Every row gives one point. To make a cloud, some directions were put in groups of two or more. Within a group, all points are equally far from the middle, so they leave a hole (a ring in 2 directions, a hollow ball in 3). The other directions are filled evenly. Then the cloud was stretched, turned, moved and blurred a little. Count the holes, and give their numbers of directions, smallest first.

Cloud, 22 rows:
[[ 31  33   0]
 [-54  -8 -31]
 [ -2   5 -49]
 [ 46 -12   1]
 [ 32   6  37]
 [-43  -8 -38]
 [-11 -30  -7]
 [ 57  30   0]
 [  4  47 -10]
 [ 26   8 -47]
 [  3   0   5]
 [ 10 -34 -24]
 [-20  60 -37]
 [-39  16   3]
 [ -8 -44 -35]
 [-20 -41  32]
 [  4  12 -19]
 [-14 -19 -30]
 [ 24  22  41]
 [  9   6 -52]
 [ 35 -20  15]
 [  7  52 -20]]
Holes: 0

Cloud, 31 rows:
[[  7  60 -13 -18]
 [-17 -42  17  18]
 [-19 -54 -12 -36]
 [ 44   9 -13   0]
 [-14 -20  40 -13]
 [ 18  36  -4  27]
 [-25  35  13   3]
 [  5  49 -25   8]
 [ 38   1 -12   5]
 [ 16  -8  -5  17]
 [-36 -16 -26  26]
 [  9   6   0  11]
 [ 11  38  -8   2]
 [-17  44  -2  29]
 [-41  16   4  47]
 [ 24 -38 -21 -39]
 [ 13  51  10  10]
 [-43  15 -13  33]
 [ -9 -33  -9 -12]
 [ 24  22  16 -40]
 [ 15 -35  11 -22]
 [-19  29   2   5]
 [  6  -2  12 -19]
 [ 28  32  39  -3]
 [-11  51 -29  -9]
 [-33  -5  33   3]
 [-46  28   6   0]
 [ 27  56   2 -24]
 [-21 -37 -29  11]
 [-24 -32 -13 -45]
 [-14 -49  -4  -4]]
Holes: 0

Cloud:
[[-25  -1  35  -6   4  13]
 [  8 -12  18  -3  37 -10]
 [-12   5   1  13  18 -30]
 [ -3  -6  -3 -32  10 -35]
 [  0 -16 -14 -16 -14  40]
 [-14 -12   9  37  -8 -29]
 [ 39   7 -28 -15  26  12]
 [  4  18 -26  60  13  -9]
 [-16   1 -47  -2  39  -9]
 [ 25 -23 -12 -24 -17 -18]
 [-21  -4  -4   2  12 -25]
 [  8  14  21  -5 -25  35]
 [-26 -18 -12   9  44  39]
 [ 40 -16 -18  -7  -7  -8]
 [  4 -27 -17  -1 -10  46]
 [  5  12 -13  37 -10  22]
 [  1  54  15 -12  11   6]
 [ -2 -12   8  -5  38  -1]
 [  4 -21  -6 -28  22  19]
 [ 12  15 -38 -11   5  15]
 [ 20   5 -11  13 -28  -1]
 [ -8  37 -23  21  10  43]
 [ 13 -15 -15 -12 -18  18]
 [ 26   7 -16  30  -8   1]
 [-26  39  -3  22   6  23]
 [ 29   7 -20 -30  -2  -6]
 [-42 -14 -14  -4   1   7]
 [ -4 -15  -1 -26  23   2]
 [-39  21 -16   0  22 -13]
 [  2 -37 -28  10  34  26]
 [-16  45 -25  35  27  -6]
 [ 15 -31   7 -10  29 -13]
 [-30  14  21   1  14  17]
 [ -2 -25  17 -25  -7 -32]
 [-18 -23   0 -29   0  19]
 [  7  28 -22  25  19  42]
 [  8 -17  29   1  15 -24]
 [  5 -13  38  19  10   5]
 [  9  33   3   6 -19 -10]
 [ -9 -21   3 -11  15  -7]
 [-36  -3  -9  25   0 -18]
 [-31  37  26 -26  -5 -17]
 [-32  27  19  14  -7  32]
 [-20  35 -18  41  14  12]
 [ 27  18  35   3   1 -14]
 [  6  15 -56  16  23  32]
 [ 21  12  25  17  -6   1]
 [ 27  23 -30 -34  12  -4]
 [ 19  39  -9 -18   4  17]]
Holes: 1 (2)
